Each row is a point. A path goes straight from each point to the next, and from the last back to the first. The post is the endless flat space through its rows: a point in 2 columns, a line in 3, a plane in 4, and so on, so that a path can go around it. How many times does the path go around the post? Going back the other way cancels.
In the rows, zero is written as 128.

Post (1 x 2)
[[136 138]]
Path (16 x 2)
[[180 121]
 [113  95]
 [110 142]
 [144 189]
 [187 121]
 [199 140]
 [133 188]
 [ 85 119]
 [126  91]
 [ 89 136]
 [ 94 120]
 [146 103]
 [155 144]
 [131 157]
 [114 166]
 [157 161]]
Times around: 0

Post (7 x 8)
[[137 137 132 101  88  93 103 185]
 [144 138 123 101 164  90 188 175]
 [101 121 105 111  72  88  96 131]
 [129 114 119 171 118 154 107 139]
 [ 82 170 158 178 154 130 127 148]
 [168  95 146 155 115 130 182 153]
 [143 132 145 160 157 149 162  96]]
Path (26 x 8)
[[ 94 138 163 165 103 127 180 142]
 [127 140 124 107 192 120 192 113]
 [122 146 152 107 171  92 123 158]
 [197 117  96 131 160 116 145 119]
 [190 130 149 186 104 151 145 228]
 [147 158 148 145 183 202  96 187]
 [142 103 165 103 118 147 176 126]
 [ 95 143 162 146  78 114 121 135]
 [124 115 168  89 140 130 146  92]
 [124 107 117 129 148 107 139 113]
 [147 142 134 142 121  78 137 164]
 [114 165 103 150 141 100 170 212]
 [128 119 133 146 129 156 136 161]
 [133 140 171  82 145 107 128 220]
 [117  98  82 148  95 101  87 169]
 [148  95 104 161  98  93 201 130]
 [ 76 128 114 164  86 128 115 112]
 [ 79 143 123  77 127 111 123 177]
 [115 120 122 142 105 101 193  96]
 [140 156 143 161 153  87 234  69]
 [168 119 139 166 150 112 133 149]
 [157  76 148 131 127 146 135 162]
 [110 104 133  93  98  96 157 162]
 [ 66 126 142 151 164 135  97 107]
 [123 123 119 151 133  87 143 139]
 [143  88  90 197  93 163 112 112]]
Times around: 3

Post (13 x 14)
[[132 138 150 156 131 113  99 143 173  89 194  82  81  87]
 [165 120 143 150  99 179 126 129 144 140 141 114 134  99]
 [113 160 127 141 129 117 140 150 134 140  78 166 203 103]
 [ 67 106 137 117  98 137 119 149 135 103 139  90 132  95]
 [ 91 208 154 163 134 175  86  92 141 127 113 146 135 157]
 [147  79  98 115 167 127 172 120 149 128 108 165 128  90]
 [190 177 189 108 116 142 136 171 110 108 135 173 111 135]
 [109 100  99 121 191 131  92 149 122 106 149 145 123 133]
 [127 105 161  88 107 126 150 126  71 116 125 109 175  77]
 [105 160 136 137 150 108 123 163 136 153 113 102 150 117]
 [101 221 105 121 126 158 108 107 137  81 173 103 127  84]
 [ 76  96 117 147  87 114 113 142 142 145 169 118 100  94]
 [138 124 144 122 116  91  98 159 131  95 118 105  95 114]]
Path (23 x 14)
[[153 133 131 153  95 102 146 138 146 134 125 156  76  74]
 [182 107 123 140 165 116 144 156 111 121  90 177 190 109]
 [153  97  90 109  76 133 169  98  94 107  96 137 156  58]
 [107 164 100 137 102 142 131 122 133 137 157 170  87 162]
 [143  97 110 141 131 146 119 134 159 183 107 128 145 113]
 [152 111 194 129  95 154 154 158 156 153  55  84 159  96]
 [103 177 141 114 101 167 124 164 104 124 158 156 162  75]
 [101 142 201 100  87 141 120 153  91 173 173 142 155 128]
 [160 166 167 150 130 150  87 119 138 139 171 114 176  87]
 [200 155 143 150 171 165 140 144 145 159 140  70 104  69]
 [117 119 100 146 140 152  91 163 113  81 204 122 124 114]
 [169 172  94  92  97 146  82 161  82  89 172 130 148 130]
 [149 103 199 146 116 144  94 141 140 145 157 120 190  99]
 [ 53 202 164 129 145 163  60 112 103  92 175 171  84 169]
 [ 91 148 113 179 151 111 135 126 129 140 190 102 148  55]
 [114 117 140 155 175  98  86 142 140 121 135  88  87 156]
 [152 105 131 101 101 151 152 153 120 188  66 110 149 130]
 [104 117  91  95 137 210 153  82 127 155 143 128 113  70]
 [119 131 128 130 175 170 146 134 154 135  89 146 176  83]
 [145 136 105 110  84 115 144 185 121 196 139 145 109 105]
 [120 120 132  86 132 177  91 139 103  90 193 125  88 170]
 [ 70 121 119 142 126 162 102 161  56 121 172 118 204 123]
 [125 158 118 150 175 124 114 126 168 117 115 178  27 131]]
Times around: 2
